Each row of a before or after table is a point. One or more steps were done to the points. Then noise was added and the rows were shuffled. The steps act on columns, c1 being the first. What was done? A step turns or swaps two columns, mirrors them in a line or flattens them onto one, adds a multiple of one to another, or multiplies or shifts one. Angles are multiples of 10 degrees, from the lower column toward the higher: turns from -170 to 170, lines from 10 to 170 but not 90. Use the fewest steps. Two steps may share a column if one is a turn and the other turns, adds or multiplies; they go together, in the order done. Otherwise the lowest column goes first.

Before, 14 rows:
[[ -3  -3  -2]
 [  1  18   6]
 [ 19  47   7]
 [ -2  -1  10]
 [ -3  -6  -2]
 [  2   9   7]
 [  3  -8   3]
 [ -7   1   3]
 [  0  34   8]
 [ -3  -5   4]
 [ -7  59   9]
 [  7  -8  -5]
 [ -8   6 -16]
 [  1   0 -21]]
After, 14 rows:
[[ -2  -5  -2]
 [  6  29   2]
 [  9  95  -7]
 [  4   2  -8]
 [ -3  -9  -3]
 [  7  76  18]
 [  8  53   0]
 [  7  14   2]
 [-16  10  -7]
 [ -5 -14   7]
 [  4  -8  -3]
 [-21   1   1]
 [ 10  -2  -1]
 [  2 -13   3]]
Steps: swap c1 and c3; multiply c2 by 1.6

Before (14 x 8):
[[ 27  15  14 -40  14   9  -7  16]
 [  6 -19 -13 -20  -1 -32  15 -17]
 [  1   9  22 -25   9  -4  10   7]
 [-15   9   7   2 -11 -10   9   0]
 [ 11  -7   8  17   7  17  15  -5]
 [ 29   3  37  19  12  14  -5  16]
 [-14 -22 -19 -16  13   2 -15  -6]
 [-30  13  11 -12  10  23   9   4]
 [-14  26  -3  -6  22  -4   9  -9]
 [ 19 -23  17 -13   5 -12   1  -4]
 [  3   2   9  -7   8 -23 -13  -3]
 [ -1 -16  15   7   2   2   6 -10]
 [ 19  -8  10   0 -10   0   1 -17]
 [-28   7  -8   6   0 -25   5   9]]
After, 14 rows:
[[  4   3  36  19  12  14 -86  17]
 [  2   9   8   1 -11 -10  52  -1]
 [  7  -8  10   1  -9  -1 -53 -17]
 [ -4   6  -8   5   0 -25  83   9]
 [  3  16  14 -40  13   8 -84  15]
 [-18 -22 -19 -16  12   2  25  -6]
 [ -2  12  10 -12  10  24  94   4]
 [  4  27  -3  -6  23  -4  49  -9]
 [  4 -17  14   7   1   2   9 -11]
 [ 18 -19 -13 -21  -1 -32  -2 -16]
 [-11   1   9  -7   9 -24 -22  -3]
 [ 11   9  22 -25   9  -3   8   7]
 [ 18  -7   9  17   7  18 -16  -4]
 [  6 -23  18 -13   5 -12 -52  -4]]
Steps: turn c1 and c7 by -70 degrees; multiply c7 by 3

Before (12 x 12):
[[-34  14   4  32  17 -53  -6  18 -19   9   7 -12]
 [-19  -3  20 -17   8  33 -21   5  35  39   7  -7]
 [ 47  28 -25  45  11  46  -3 -38 -18 -13  20  28]
 [  1 -31 -30 -10  40 -51 -25 -11  -3 -18  11  -6]
 [-15  -1  -2  -4  39  44 -32  16  -8   7  26  12]
 [-13   9 -10  -6   6   3 -36   5  22 -24   2  54]
 [-23   3  65  -1  59  47 -28 -53 -20  -4  -8  23]
 [  9  25 -38 -13  46 -41 -19  20 -14 -11 -15  17]
 [ 42 -25  -6  30  32   1 -25  23   1  29  17   2]
 [-35 -30 -38  11  11  49   5  12  25 -24 -95  -5]
 [-15 -22 -13  19  14  50 -31   7   6  78  10  17]
 [-14  24 -36  35  36  -5  51  20 -13  -7 -10  41]]
After:
[[-24 -38  12   0  -9   9  -2   6 -22  -3   5 -43]
 [-14 -47  19 -54  52  -4  12  17 -14   4 -10   1]
 [ 15  15 -13  28   3  36   4   4   8  39   9 -33]
 [ 50   8   7 -30   6  49  -2   5 -27  60   9  -8]
 [-20 -24 -62  30  43  46  18 -58 -11  12 -11  10]
 [ 24 -42   8 -63  11  45   6 -33   1 -47  25   9]
 [ -4 -31  41  -4  37 -42  11  18   1 -13 -14   7]
 [-10  -1 -14 -37  13 -53   6  21  15  33   8  25]
 [-40  30  31 -28  11  47   2  11  -9  11 -98 -22]
 [ -5  -4   1   1  25  43   8  16  -9  12  27   6]
 [-13  28  32  -2  32 -49   8 -11 -19 -18  15   4]
 [ 53  12  -4 -38  27   3   8  25 -18 -12  18  -1]]
Steps: turn c1 and c10 by -50 degrees; turn c9 and c12 by -110 degrees; turn c2 and c9 by 130 degrees; turn c3 and c4 by 160 degrees; multiply c4 by 1.3; flatten c5 and c7 onto the line at 20 degrees

Before, 11 rows:
[[  9  17  16 -29  18  -4  -6  35 -23   0 -56 -17  21  18 -13 -12  10 -35
   49 -39]
 [ 22 -13  -2   4  24  12 -16 -27  -6 -38  -7 -45  33 -38 -28   4 -17 -19
  -24  25]
 [ 76   0  51 -54 -42   7 -24  17  64 -13  24  -2  35  60 -58  27 -42  12
  -13   2]
 [-33  11   5 -51  22 -34  -8 -22  -3 -15  34  11 -19  15 -30  14 -17 -20
  -23 -45]
 [ 55  12  19 -23  20 -10  21  15 -47 -23 -22 -18   5  33  23 -26 -28 -46
   -9  10]
 [ 36 -42  44  -1  13  -2  11  56  45 -35   6 -49  11  -2  29 -20 -95  -8
   -4  -9]
 [ 41 -42   7  -8   4 -17  11  17  51  61 -16  33  17  66 -27 -48 -12 -30
  -24 -80]
 [-19 -27 -17 -20   5  41 -17  -2  46 -33 -50 -47 -16 -29  -7 -23 -10 -49
   38  16]
 [ 53 -19  25 -37  35  12  11 -21 -13 -42 -20 -23  -2 -33 -24   0  -9  -6
   22  -4]
 [  3 -18  10 -53 -23   9  -8  44  -6 -14  14 -29  10 -20  -2  12  22  -4
  -66 -36]
 [ 52   0  -6 -29  -3 -32 -32 -15  28 -27   7 -59  23   1 -28 -33 -16 -58
    1  -1]]
After:
[[ 52  -3  -5 -29  -3 -34 -35  22 -20 -32 -23 -59  25  -4 -34 -32 -17 -59
   -6   0]
 [ 69  -2  54 -54 -46   6 -23  48   1 -15 -91   4  34  31 -74  29 -43  10
  -11   2]
 [ 35 -42  44  -2  14   0  13  86 -26 -36 -40 -52   9  -4  40 -19 -96  -9
   -3  -6]
 [  6 -16   7 -53 -24  12  -4  74   2 -13  10 -31   8 -29  -9  11  24  -5
  -70 -39]
 [-14 -26 -13 -23   2  39 -23  33 -71 -32   5 -51 -13   9 -10 -22  -8 -48
   39  20]
 [ 21  -9   2   1  26  14 -17   6 -20 -40  21 -46  31 -28 -35   5 -16 -14
  -22  27]
 [ 40 -39   8  -4   5 -17   8  44  -7  61 -52  32  19  60 -34 -42  -8 -36
  -23 -78]
 [  9  18  18 -32  20  -4  -3  64 -12  -2  38 -16  25  50 -17 -13   8 -37
   53 -41]
 [ 51 -18  24 -35  36  10   9  11 -17 -36  32 -20  -5  -8 -27  -1  -7  -9
   24   1]
 [ 57  11  19 -22  21  -9  24  47  30 -26  34 -17   5  41  30 -26 -29 -44
   -4  15]
 [-29  16   1 -50  23 -31  -5  14  32  -9 -18  11 -18  -6 -41  12 -17 -22
  -27 -46]]
Steps: shift c8 by 30; turn c11 and c14 by -40 degrees; turn c9 and c11 by -130 degrees; multiply c15 by 1.3
